Rows are points. The points of each table are mixes of a few directions, plus a little noise. Count the directions of each table, and those that both share. Where both have some left over, give the other angles between the two spaces (their principal angles), to ten degrees, smallest first.

First (4 x 3):
[[-59 -62 -30]
 [-24 -25 -12]
 [ 40  42  20]
 [ 43  44  21]]
Second (4 x 3):
[[-10  11  37]
 [-42 -21  24]
 [-27 -14  15]
 [ 77  27 -76]]
Directions: first 1, second 2, shared 1

First (8 x 8):
[[ -56   70    1   -3    9   56  -48   12]
 [  57  -72   -2    1   -9  -56   49  -11]
 [ -63   77    1   -2    9   62  -54   13]
 [ -30   38    1   -1    3   30  -26    6]
 [  29  -37   -1    2   -4  -28   25   -5]
 [  93 -116   -3    3  -13  -94   80  -20]
 [ -30   39    0    1    5   32  -28    6]
 [   1    0    0    2   -1    0    0    0]]
Second (10 x 8):
[[ -5  19   6   5 -11  14  -1   3]
 [-55  41  23  33  20  20 -32  -6]
 [ 22 -97 -26 -17  84 -76   0 -26]
 [ 29  29   0 -16 -68  35  22  22]
 [  9 -98  -8  12  91 -90   4 -35]
 [ -1  11 -61 -81  29  43 -46  24]
 [ 19 -27 -32 -38  19  -5  -6   5]
 [-14  47  57  65 -66  14  28  -2]
 [-10  23  28  32 -25   5  10  -1]
 [  8  50  16   7 -71  40  20  17]]
Directions: first 1, second 3, shared 1

First (10 x 12):
[[  14   22   -7    3   14   22   -5   18    1   20    8    0]
 [ -81    5   -1   -5   -1   58  -59   59   17   15   53  -85]
 [  42  -28    8    0  -16  -73   48  -63  -13  -36  -44   63]
 [ -19   10   -3    0    6   28  -21   25    6   13   20  -26]
 [-101  -18    6   -5  -16   39  -56   45   12   -9   44  -85]
 [   1   -4   -1   -1   -2   -7    2   -7   -2   -1   -2    2]
 [  41   31   -9    4   21   21    5   14   -4   31    1   19]
 [  16  -14    2    1   -4  -27   18  -23   -5  -12  -19   23]
 [  51   -3    0    2    0  -36   35  -37  -10   -9  -31   51]
 [  38   -6    1    3    0  -34   29  -32   -8  -12  -27   40]]
Second (9 x 12):
[[  30    0   -4  -26  -34    4   28   32  -37   14   66  -16]
 [  11  -25    1  -25  -49  -25    4  -46  -31   15   27   28]
 [ -11    7    3   16   22   -1   -8  -32   11    2  -40   14]
 [  -8   12   -4   12   28   22   -5   73   30  -22    1  -39]
 [ -18  -10   -5    3    9   10  -22   83   45  -38    7  -38]
 [  10   34   -2   16   38   29   19   44    1    4    1  -30]
 [ -28  -22    9   12   -2  -35  -32 -121   10    5  -74   64]
 [   1   -6    5   -2  -12  -19    1  -84  -23   22  -22   42]
 [  14    9   -4   -6   -1   14   15   50   -6   -1   34  -27]]
Directions: first 2, second 3, shared 0; angles 40, 50

First (11 x 20):
[[ -23  -49   71  -37   67   45   24   44  -52   57  -26  -85  -19   60
    69   32  -47  -41   37   18]
 [  30  -16  -51   68    5  -41   37  -31   42  -80   24    3  103    9
   -40    1   17   64  -33   10]
 [  27   -4  -57  -35   -4   33   -9   23   18   15  -38   80  -49  -23
    16  -10   -2    6   11  -17]
 [  31   18   -1  -20  -34   34   -4   18   30   26  -20   46  -13   -7
    -5   10   36   -4   18  -17]
 [  -4    5   16  -34  -25   23  -29   19   -6   22  -11   22  -60  -34
    17  -11  -23  -30   16    1]
 [ -71   11   46    6   51   10   21    9  -84   42   10 -101  -28   67
    28   13  -11  -35   11  -51]
 [  -2    4  -59   22   34  -94  -11  -65   18  -44   20   21   54  -12
   -38  -22   26   45  -54   45]
 [  26   -1   -4   36  -46  -33   -8  -26   44  -59   29   19   51  -43
   -38  -12   -2   25  -21   34]
 [ -48  -20   30   10   19   37   16   34  -64    2    9  -72  -46   19
    40   -2  -72  -32   21  -42]
 [  22   15  -10   28  -20  -85  -19  -65   51  -47   33   20   79  -31
   -58  -12   43   38  -45   65]
 [  14   37   18  -46  -47   69  -15   41    7   66  -31   47  -72   -8
    11   11   35  -35   39  -48]]
Second (10 x 20):
[[  20   13   29   77   56   52    0   14  -55  -28  -50    2  -14  -24
   -86   51   -3   -7   22   64]
 [ -68   36  -60  -47  -36  -57   -6   50   41   59   23   -2    2  -22
    18   17  -16   50    1  -21]
 [  39  -33   29   -3   -2   16    4  -43   -3  -28    8    1    5   28
    29  -37   13  -32  -12  -16]
 [  18   10   25   64   47   44    1   10  -46  -25  -41    1  -11  -19
   -71   41   -2   -7   18   53]
 [  25    2   29   57   42   44    2   -1  -42  -29  -36    2  -10  -11
   -58   29    1  -14   14   45]
 [ -36   18  -32  -26  -20  -31   -3   25   23   31   13   -1    1  -11
    11    8   -8   26    0  -12]
 [  69  -74   43  -51  -35    2    8  -94   24  -42   44    0   19   71
   108 -104   28  -62  -36  -69]
 [ -88   52  -76  -49  -37  -67   -8   70   46   74   22   -3    0  -35
     8   33  -22   66    5  -16]
 [  65  -61   44  -26  -18   14    7  -79    9  -43   27    1   13   56
    74  -79   24  -56  -26  -46]
 [ -45   37  -33    5    3  -17   -5   48    3   32   -9   -1   -6  -32
   -34   42  -15   37   13   19]]
Directions: first 6, second 2, shared 0; angles 70, 90
